Each row of a before or after table is a point. One or more steps were done to the points. Then noise was added and the rows were shuffled. The steps act on how far a point lies along the listed directions, d1 being the first. Write out the steps. A step turns or swaps two directions, mirrors them in a line or flattens them onto one, adds a multiple of one to another, or multiplies one. Angles are multiples of 10 degrees, from the lower direction toward the higher: turns from -170 to 170, lines from 10 to 170 but not 90. Use the fewest steps. Two steps may share a direction if one is a turn and the other turns, adds or multiplies; they go together, in the order done. Otherwise the lowest direction goes first.
In the rows, 128 means zero.

Directions:
(1): [ 98  79 148]
(2): [177 110 158]
(3): [110 159 177]
Before:
[[106  92 145]
 [102  97 145]
 [131 176 121]
 [ 93 104 128]
 [135 172  76]
 [ 89  99 118]
 [129 132 133]
 [ 72 123 111]
 [ 99  83 102]
 [113 122 137]]
After, 10 rows:
[[146  47  90]
 [132 109 127]
 [ 83 137  77]
 [ 87 163 128]
 [161  83 129]
 [159  38  76]
 [123  36  73]
 [146  64 101]
 [155  81 131]
 [126 134 135]]
Steps: turn d1 and d2 by 60 degrees; add -1.5 times d1 to d3

Directions:
(1): [174 115  85 108 163 167]
(2): [129 139 176 107 108 192]
(3): [177 110 149 191 115 131]
Before, 13 rows:
[[157 125 102 102 136 136]
 [ 87 149 137 116 113 106]
 [161 116 119 131 155 149]
 [114 135 119 112 147 113]
 [113 133 123 127 110  96]
 [157 120 128 119 147 148]
 [112 126 103 117 146 120]
 [163 109 122 141 150 131]
 [120 125 150 117 113 115]
 [153 120 122 116 127 165]
 [ 97 134 146 128 114  78]
 [151 116 101 119 165 144]
 [108 120 105 115 132 102]]
After (13 x 6):
[[ 91 132 167 129  96  82]
 [ 64 151 174 174  78  45]
 [173 113  63  79 168 182]
 [185 109 108 100 168 190]
 [217  99  57 103 204 198]
 [141 124 126 149 143 109]
 [103 135 167 160  78  83]
 [153 113 104 151 149 133]
 [183 114  84  88 181 175]
 [212 108  60  95 170 172]
 [137 109 130 160 115 107]
 [ 60 144 221 181  60  38]
 [195 109  76  89 192 199]]
Steps: multiply d1 by 3; turn d2 and d3 by -100 degrees

Directions:
(1): [139 120  86 181  94 104 175 171 106]
(2): [113 103 129 135 101 195 151 143 192]
(3): [166 171  85  70 133 135 125 175 145]
(4): [117 196 171 119  88 117 176 110 134]
(5): [101 100 115  82 162 142 196 117  95]
(6): [144 118 199 132 156 132 136 195 115]
Before (9 x 9):
[[161 190  99  68 127 132 149 195 158]
 [175 163 101  69 141 134  86 166 159]
 [109 154 162  62 173 135 132  55 150]
 [122   7  97 161 188 171  83 161 130]
 [110 139 107 113 111 121 143 110 130]
 [119 166 151 128 126  86 115 106  89]
 [106 120 105  62 166 116 139 100 117]
 [101 138 167 149 114 129 124 134 134]
 [138  76 121 144 111 150  92 108 150]]
After:
[[122 171 146 119 117 111 120 154 129]
 [109 126 110 134 108 113 124 103 127]
 [123 152 176 130 150 107  63  51 160]
 [138 156 117 118 142  84  94 128  88]
 [ 79 107 170  86 171 123 197  92  93]
 [130  52 114 171 119 205 101 182 205]
 [ 93  88 149 146 135 118  89  77 141]
 [104  93 142  62 184 152 157  96 123]
 [152 110 107 115  96 170 116 138 170]]
Steps: turn d3 and d5 by 110 degrees; turn d1 and d5 by 20 degrees; add 0.3 times d6 to d4; turn d2 and d4 by 40 degrees

Directions:
(1): [153 161 165  73 140 153 130  74 130 155  85 176]
(2): [103 163  99 150 199 105 144 131 194 112  98 141]
(3): [126 149  68 107 138 147  75  97 109 139  99  61]
(4): [113 134 131 174 101  63 141  71 125 190 124 119]
Before (14 x 12):
[[135  94 156 170  82 114 139 110  88 150 159 140]
 [126 156 136 112 154 204 134 196 133  85 130 178]
 [130 180  96  42 219 148 115 114 176 146  43 132]
 [136 138 136  96 131 158 131 111 110 137 132 116]
 [105  94 164 191  78  45 180 134 104 184 182 145]
 [136 131 130 100 156 146 124 155 122 102 145 152]
 [120 108 122 144 101  98 169 145 110 143 148 133]
 [123 140  59 127  85 126  70 129  80 147 143   7]
 [152 140 127  85 143 197 113 136 129  89 126 124]
 [122 173 131 113 206 148 126  96 188  97  50 184]
 [112 110 151 156 116 121 167 164 133 102 182 150]
 [177 111 183 103  72 155 146 168 109 133 146 176]
 [179 135 160 103 134 172 138 122 144 117 136 184]
 [143 166 112 101 121 140 106 109 112 142  98 111]]
After, 14 rows:
[[112 163 123 165  76 114 114  87  67 206 138 109]
 [111 126 118 158 139 117 142 131 130 139 149 103]
 [130  66 110 145  51 149  76 146  49 106 152  70]
 [128 150 103  84 152 136 150 122 132 133 100 148]
 [131 188 110  40 220 185 112 136 148 114  71 158]
 [129 118 129 186  89  94 145 103 125 160 154 103]
 [130 128 122 131 120  98 120  95 104 153 143 121]
 [120 164 102 130 195 144 122 101 161 111  90 146]
 [133 167 128  84 139 155 119  71 125 143 105 140]
 [119 137 193 156 138  87 213 183 183 110 152 208]
 [119  44 115 139  52 100 136 206  64 145 189  66]
 [122 128 119 168 116 104 147 170 130 107 148 120]
 [131 176  70 153 147  98 107  99 161 169  83  93]
 [148 132  75 167 115 107 102  95 121 152 133  80]]
Steps: turn d1 and d3 by 150 degrees; turn d2 and d4 by -160 degrees

Directions:
(1): [187 175  55 120 160 187 137 131  68 123 129 124 146 153 111 148 153 148]
(2): [145 164 173 148 117 141  91  90 133 197 164  65 167  99 131 164 120 162]
(3): [189  86 113 160 112 118 110 142 105 175  68 122 102  77 136  67 143 152]
(4): [133 110 118  82 181 168  82  82 168 115 107  89  55 104 119 145 132 100]
Before (13 x 18):
[[ 72 101 178 113 123  96 123 122 185 121 147 136  98 122 111 123 100  76]
 [121  81 180 149 114 129  76 104 151 160 107  86 102  78 126 100 138 130]
 [182 171 144 173  97 136 122 138  78 204 145 103 184  89 133 111 131 186]
 [122 106 132 116 158 141  87  87 157 146 131  89  85  93 123 141 117 137]
 [105 100 141 119 128 121 117 116 179 106 120 126 100 112 134 130 126 106]
 [156  85 117 128 138 123 107 121 139 159  98 106 110 103 132  89 128 145]
 [ 97 111 170 153  79  78 122 134 136 157 115 138 118  91 133 101 126 141]
 [ 52 137 185 112 121 110 133 100 183 108 174 109 122 123 116 145 114 102]
 [122 124 127 143 108 121 123 137 121 130 136 130 140 136 120 132 109 113]
 [146  97 168 154 121 115  74  94 146 164  87 100 104  71 129 103 126 158]
 [232 126  97 178 127 133  79 146  58 205  86  93 141  75 135  78 155 168]
 [130  99 154  71 147 134 114 106 164 139  79 111  84  95 130 109 127 117]
 [216 143 108 202 101 109 135 138  71 208  81 128 161  85 149  71 150 190]]
After:
[[138 124 159 159  99 115 118 115 130 176 127  94 130  77 121  96 135 150]
 [105 120  72 137 122  82 191 220  72  44 121 230 155 195 130  81 138  93]
 [ 96  87 130 140 112 118 143 159 117  84 108 164 120 143 120  87 145 111]
 [136 129 101 194  52  62 229 244  39 112 118 241 205 156 141  38 135 161]
 [103 102 117 139 119  98 153 155 118  69  95 193 122 150 122  92 129 126]
 [115 118 142  50 165 151 124 101 166 110  98 117  87 120 123 135 128 105]
 [129 124 125 145 107 122 123 138 118 136 132 128 142 133 120 129 111 116]
 [104 103 101  96 154 123 145 132 148  87 126 147 116 159 123 116 123 112]
 [123  96 105 127 142 121 124 128 130 122 116 137  96 115 125 112 122 136]
 [122 118 134 112 144 146 101  96 175 120 126 102 100 108 129 148 129 113]
 [127 119 160 120 136 133  95 102 162 162 139  98 102  99 106 129 112 101]
 [ 87 130 134 137  93  91 154 152 115 114 126 171 129 134 124 113 133 130]
 [101 144  83 161 102  68 236 199  83  58 116 250 174 197 143  82 135 122]]
Steps: multiply d1 by 0.4; add -1.5 times d2 to d4; turn d2 and d3 by 120 degrees

Directions:
(1): [137 144 129 158 117 160 134  73 114 147 134  77  54 154 161  69  62 119
 157 153  93  98 115  86]
(2): [126 137  63 115 130  49 114 153 128 124 153 164 163 157  82 101  41 132
 126 132 111  80 151 117]
(3): [ 69 134 103 100  92 142 206 155 143 121 122  86  92 203 110 168 136 169
  97 131 158 120 160 107]
(4): [123  98  69 159 146 120  81  88  95 113 143 109 113 139  67 149 202 118
 157 128 108 141 163  57]
Before (9 x 24):
[[157 134 169 171 139 190  89  62 121 139 120 103  99  89 194  87 110 111
  154 134 110 146  82 141]
 [156 100  90 158 124 124  64 108 126 104 155 118 114 134  99  95 126 122
  150 119 104 119 130  85]
 [175 155 158 111 160 105  97 142 146 141 132 176 160  67 162  63   8 107
  120 121 106 108  85 181]
 [116 118 128 126 121 156 151 131 134 122 130 115 107 140 145 152 139 143
  133 145 137 139 121 111]
 [148 148 133 138  96  88 140 147 138 148 123 159 135 132 171  65   7 116
  142 131 108  88 102 172]
 [116 127 117 116 133 135 139 108 119 138 110  98 103 144 113 170 187 129
  136 111 135 156 147  92]
 [131 112  64 155 153  91  85 133 123 113 159 163 142 132  74  92  75 125
  160 142  85 100 157  89]
 [158 145 166 111 128  97 118 173 131 134 130 177 172  73 132  92  73 107
  117  92 116 125  94 185]
 [ 97 130 119 118  99 112 137 121 136 136 125 129 125 135 124 120 133 143
  121 157 118 139 132 114]]
After:
[[126 104  81 146 104 137 108 121 136 101 149  91  92 174  95 115 130 143
  135 121 120 117 145  75]
 [144 116 138 183 143 192  75  47 108 129 124  87  89 101 159 114 167 112
  163 131 107 159 105 104]
 [170 123 126 143 151  88  65 134 103 126 145 172 168  64  92  94 119  88
  149  92  90 132 112 135]
 [185 124 107 153 188  97  29  87 107 130 149 163 148  59 109  69  79  86
  160 122  74 123 109 112]
 [123 122 143 121 120 158 154 140 142 126 128 125 116 128 160 147 126 140
  129 144 141 139 110 131]
 [101 135 131 114  98 114 140 125 140 139 123 135 128 129 136 114 119 143
  120 157 120 138 125 128]
 [104 115  54 147 135 104 121 137 127 112 156 136 115 169  70 105  75 143
  149 146  94  95 168  73]
 [105 140 136  95 118 139 175 134 139 143 101 102 106 152 133 170 159 140
  115 111 152 150 139 120]
 [173 130 117 172 123  84  79 105 110 145 133 159 134 103 150  55  46  92
  176 132  80 101 104 138]]
Steps: turn d1 and d2 by -10 degrees; turn d3 and d4 by -60 degrees
